Each row is a point. Each table stands for the endless flat space through its points: a line for two points, a plane for three, and so on. The two share one point or none. Which?

First (2 x 3):
26  -14  17
22  -18  1
Second (2 x 3):
20  -16  30
36  -8  20
They share: 28  -12  25

First (2 x 8):
11  3  -30  12  31  -32  10  -6
32  27  -12  -15  13  -17  13  -30
Second:
31  23  -24  2  28  -35  11  -33
33  22  -25  5  30  -41  11  -39
They share: no point

First, 3 rows:
4  -5  27  -58  -38  -6  -17  -4  1  -40  -2  -17
4  6  33  3  -20  -3  0  -12  -5  -8  -9  -37
13  2  48  7  -11  -18  -7  -5  -2  -9  5  -24
Second (4 x 12):
-12  -3  12  -23  -42  -13  -4  -27  -6  -24  -11  -8
10  17  25  -17  -21  -4  -23  3  -11  -35  -25  -45
-1  9  9  -17  -27  -16  -1  -5  -15  -35  -5  -31
20  28  11  -8  -3  -13  -3  33  -25  -52  0  -73
They share: no point

First, 3 rows:
27  0  -54  -3  4  -3  4  17  -19  -14  -10  -34  -18  -59  18  18  29  45
7  24  -18  0  -4  -20  8  -7  -42  -31  -23  -1  -34  -15  -6  19  23  42
11  36  -21  12  6  -25  -18  -19  13  -36  30  5  -35  -28  3  23  20  9
Second:
6  31  -34  -9  -7  -15  2  -16  -32  -31  3  -3  -41  -24  -1  29  22  35
20  24  -20  -16  7  -31  -4  -32  -32  -14  -15  -13  -19  -7  -30  14  42  13
-2  37  -48  -9  -19  -5  10  -8  -36  -45  19  9  -61  -38  21  45  4  49
They share: no point

First:
76  -18  9  -39  -7  7  4  20  -18  16  -67  46  36  -23  -45  -32  23  0  13  -1  17  14  30  -33
44  -26  -5  -40  32  30  2  12  -10  -13  12  74  2  31  -17  -20  9  -5  -12  23  -3  50  30  -1
60  -13  0  -33  5  21  6  24  -32  -4  -43  55  31  -3  -22  -24  -4  9  -7  16  16  16  23  -21
-22  -30  7  -26  54  -14  8  16  -20  -7  4  -2  2  -27  -41  -20  21  -35  -36  -43  -25  44  -18  27
46  -5  -8  -24  16  16  4  18  -41  -18  -34  48  27  -5  -18  -15  -12  7  -14  13  12  19  14  -14
Second, 3 rows:
5  -14  11  -36  46  -17  -29  -13  -68  -23  2  49  -19  -35  -24  -59  -17  -41  -17  -29  -38  26  0  -18
40  -2  -11  -6  40  -8  8  18  -25  0  -22  30  13  -26  -51  -19  8  -14  -12  -16  -10  11  -4  -13
37  2  -9  -4  46  -17  3  15  -32  5  -18  29  5  -31  -56  -27  -1  -17  -13  -25  -18  2  -12  -22
They share: no point

First:
-7  9  -14  6  17  -29  -21  -26  -4  5  -7  24  -33  1  36  -20  -11  -14  5  10  -19  20  -22  -10
13  -1  -24  1  -13  11  4  -11  -4  -20  -42  29  -28  41  1  10  19  -24  5  40  21  0  8  -5
Second (4 x 24):
44  60  -25  31  -17  9  -50  24  -12  -3  -67  14  -27  1  45  37  6  -27  26  27  10  -1  8  -24
2  -21  -28  4  16  -10  10  -52  -5  -6  1  30  -32  59  10  -35  5  -6  -10  13  17  6  -6  -3
38  16  -29  5  -27  19  -2  -6  30  -15  -33  -4  -59  13  23  11  -10  -35  36  45  38  47  -20  -36
38  15  -32  12  -16  14  -6  -16  19  -10  -27  2  -52  27  26  1  -7  -26  26  33  37  34  -14  -31
They share: 5  3  -20  3  -1  -5  -6  -17  -4  -10  -28  27  -30  25  15  -2  7  -20  5  28  5  8  -4  -7

First (4 x 24):
-16  10  -4  -25  -31  11  30  34  15  13  14  -32  1  -34  -32  -17  0  -9  22  -20  -3  -21  27  -8
-24  51  3  0  -43  10  25  18  17  45  -21  -1  20  -17  -13  -46  -3  -12  2  6  6  -27  0  -15
-15  23  3  -25  -45  6  38  35  19  24  14  -30  1  -32  -38  -29  1  -7  22  -18  2  -14  14  -9
-9  11  -12  -40  -18  10  25  28  7  15  19  -41  0  -42  -28  -16  2  -17  27  -19  -14  -22  35  5
Second (2 x 24):
-22  25  -17  -11  -18  16  17  15  14  35  -5  -13  17  -30  -19  -26  -10  -9  4  -7  -10  -23  22  2
-18  31  -31  -11  -18  24  5  17  18  49  -5  -7  15  -42  -33  -34  -18  5  -2  -21  -20  -13  8  18
They share: no point

First, 5 rows:
31  20  11  12  -31  10  16  -58  -10  38  10  -37  -22  40  -12  -31  5  29  12  -32  6  44  -3  3
15  39  5  10  -17  31  14  -51  14  14  12  -55  -2  -3  -20  -28  -21  16  17  -40  -10  12  -16  8
8  31  7  4  -17  42  31  -64  15  15  -1  -48  -22  27  -6  -34  7  15  16  -45  1  22  -20  0
27  24  23  33  -38  18  11  -30  -9  29  31  -21  -51  28  -12  -28  -13  12  3  1  21  37  21  -28
-1  34  18  10  -28  45  29  -48  6  13  7  -48  -37  18  -10  -25  -7  4  12  -26  3  21  -6  -16
Second, 5 rows:
23  30  25  1  -29  22  -8  -42  17  -6  3  -58  2  34  18  -31  5  2  -6  -5  5  -1  -13  -13
34  32  -5  60  -53  11  10  -27  4  48  55  -20  -45  -13  -27  -20  -52  20  11  -22  20  27  27  -18
36  27  -12  38  -55  26  20  -15  32  28  33  -29  -57  12  -13  -13  -31  13  -12  -27  3  14  16  -3
27  32  3  39  -51  13  5  -27  13  30  35  -35  -29  8  -8  -22  -38  18  -1  -19  21  14  12  -16
45  35  24  49  -33  12  3  1  9  42  33  -40  -33  5  -26  -43  -41  27  12  -40  40  37  33  -25
They share: no point

First, 4 rows:
-25  -4  -20  43  -7  -22  -5  13  57  -4  2  11  23  8  -4  -8  -29  9  38  -6  -5  -3  21  49
4  5  -21  65  -3  -35  -19  9  65  28  -18  11  42  36  -25  -16  -38  11  31  -20  -26  -15  1  29
49  32  -19  53  -24  8  -4  -18  21  70  6  40  41  58  -44  -44  -23  31  17  -20  -60  -48  -7  -6
-46  -3  -19  3  -29  23  21  -3  21  -30  46  25  -4  -22  21  -14  -8  21  37  20  10  -3  43  59
Second:
21  38  -45  66  25  41  0  17  -9  33  28  27  -22  18  -57  -47  -47  50  77  -4  17  3  37  2
9  21  -36  44  -4  14  13  3  17  9  24  30  5  25  -30  -41  -35  30  48  4  -14  -19  14  18
-21  -11  0  1  -57  -22  20  -17  58  -6  17  33  50  17  24  -8  4  -5  -5  0  -57  -44  3  55
They share: -3  11  -18  30  -20  8  9  -1  27  15  22  30  17  15  -12  -23  -17  20  32  -4  -22  -21  22  32

First (6 x 24):
-1  -44  81  2  -9  10  -39  62  -37  13  17  0  -51  -23  -16  14  -43  -14  -15  5  -31  34  4  -58
-45  -72  29  -17  36  6  4  33  10  -5  -21  61  -27  -51  9  -31  20  -40  -2  -52  -43  41  -19  -22
10  -25  55  26  -14  -2  -9  34  -34  22  -7  5  -33  -27  -11  19  -32  -11  -15  7  -5  35  -19  -33
15  -35  6  33  -13  -12  -28  1  -23  58  -28  9  20  -14  -31  15  -68  -6  24  -15  -15  -5  -81  -5
11  -14  -16  23  -21  -41  10  -6  -24  48  -40  27  20  0  -31  -4  -40  -30  -10  -32  -4  6  -61  -5
-38  -71  33  -18  29  7  -15  36  0  9  -15  47  -28  -47  -1  -25  -2  -32  3  -47  -49  26  -22  -27
Second, 5 rows:
5  -34  36  21  0  -27  7  8  -43  51  -23  55  8  -36  8  14  -29  -21  1  -25  23  39  -31  -32
1  -47  28  12  -25  -20  19  33  -21  6  -24  -8  -33  -51  -7  -49  -12  -38  -10  -16  21  17  -22  -22
-11  -34  19  -16  -30  4  -17  44  -18  -13  -36  -36  -69  -38  -15  -57  12  -21  -32  -29  -3  7  -3  -23
-11  -30  67  33  -17  -61  3  2  -19  64  -44  80  -17  -13  0  54  -45  4  11  -4  -3  20  -36  -39
-13  -38  49  35  -41  -45  20  26  5  5  -29  7  -65  -33  -33  -16  -30  -23  -5  19  -21  -8  -25  -23
They share: no point

First:
18  -45  -37  -17  35  61  -1  -19  -21  1  31  36  37  61  50  32  -31  46  -17  9  24  4  -53  12
-32  -37  -13  23  39  25  -21  23  -35  17  -7  -14  29  -3  -18  2  23  -24  -19  -11  50  22  -17  -6
-64  27  -1  59  3  3  -9  33  9  5  5  -22  -7  -19  -44  -30  25  -32  -33  -59  30  30  -21  30
-18  -85  -25  -5  63  31  -37  11  -69  13  -17  -8  49  5  -8  20  23  -22  -11  25  56  16  -17  -36
Second (5 x 24):
-39  -31  -26  30  17  42  -19  2  -32  -7  1  7  7  -13  -9  -4  26  -10  -34  -4  8  -5  -49  -19
3  -10  -17  12  47  57  -1  31  -18  -5  34  -17  25  43  -9  -8  -24  -23  6  -59  42  3  16  12
7  -9  -18  7  58  43  -15  57  -31  0  45  -9  42  47  -29  7  -27  -40  2  -67  65  23  24  32
-23  -15  -8  18  26  41  -22  -1  -18  -2  3  -23  13  4  -1  -22  0  -9  -3  -30  18  5  -32  -13
-47  -25  -10  28  4  37  -26  -33  -16  -4  -23  -19  -5  -28  11  -32  26  9  -19  2  -12  -7  -72  -41
They share: no point

First:
3  37  10  9  26  12  -13  -25  3  -33  -24  1  22  -24  23  -21  19  -13  17  27  -20  17  -18  12
9  45  -8  7  32  12  -19  -11  1  -51  -36  17  30  -18  15  -19  7  1  3  31  -8  25  -36  0
Second:
12  43  33  -2  17  8  0  -44  -14  -18  -26  -5  32  -33  15  -20  11  -14  40  39  -28  9  -5  28
-12  23  5  22  29  16  -20  -20  22  -30  -10  -9  4  -21  39  -24  39  -26  8  11  -24  17  -13  8
They share: 0  33  19  10  23  12  -10  -32  4  -24  -18  -7  18  -27  27  -22  25  -20  24  25  -26  13  -9  18

First:
-35  3  31  6  -18  -12  42  28  9  33  6  -34  -13  9  -17  43  4  -18  2  -9  -41  31  -3  2
-2  11  10  71  10  -9  26  29  8  39  32  -12  -43  36  -25  17  -33  7  15  -54  -39  21  35  10
-14  28  21  38  -2  -31  -1  11  -16  20  55  -37  -43  39  -13  20  -28  5  18  -49  -26  13  30  42
-19  49  26  21  -10  -55  -27  -4  -37  1  73  -48  -48  47  3  17  -32  13  22  -48  -15  1  29  66
-41  29  20  -10  -22  -24  37  17  -9  12  -16  -21  -13  17  9  34  10  8  13  16  -28  33  -13  1
Second:
17  -4  56  5  19  -16  24  13  -13  24  51  -64  -21  18  -2  10  -14  -34  -11  3  13  45  1  14
11  31  69  29  2  -17  5  14  0  30  29  -50  -32  11  10  7  -40  -22  5  -21  6  13  5  -1
-29  56  32  30  -29  -22  -7  25  -9  27  15  -18  -29  10  12  28  -27  3  13  -43  -42  -11  0  9
-14  -38  33  10  16  -48  62  0  12  12  46  -62  -34  55  -43  31  -5  -11  9  5  -6  65  37  36
They share: -26  22  27  19  -14  -30  17  18  -6  21  28  -32  -28  25  -7  31  -14  -2  9  -25  -33  17  10  21
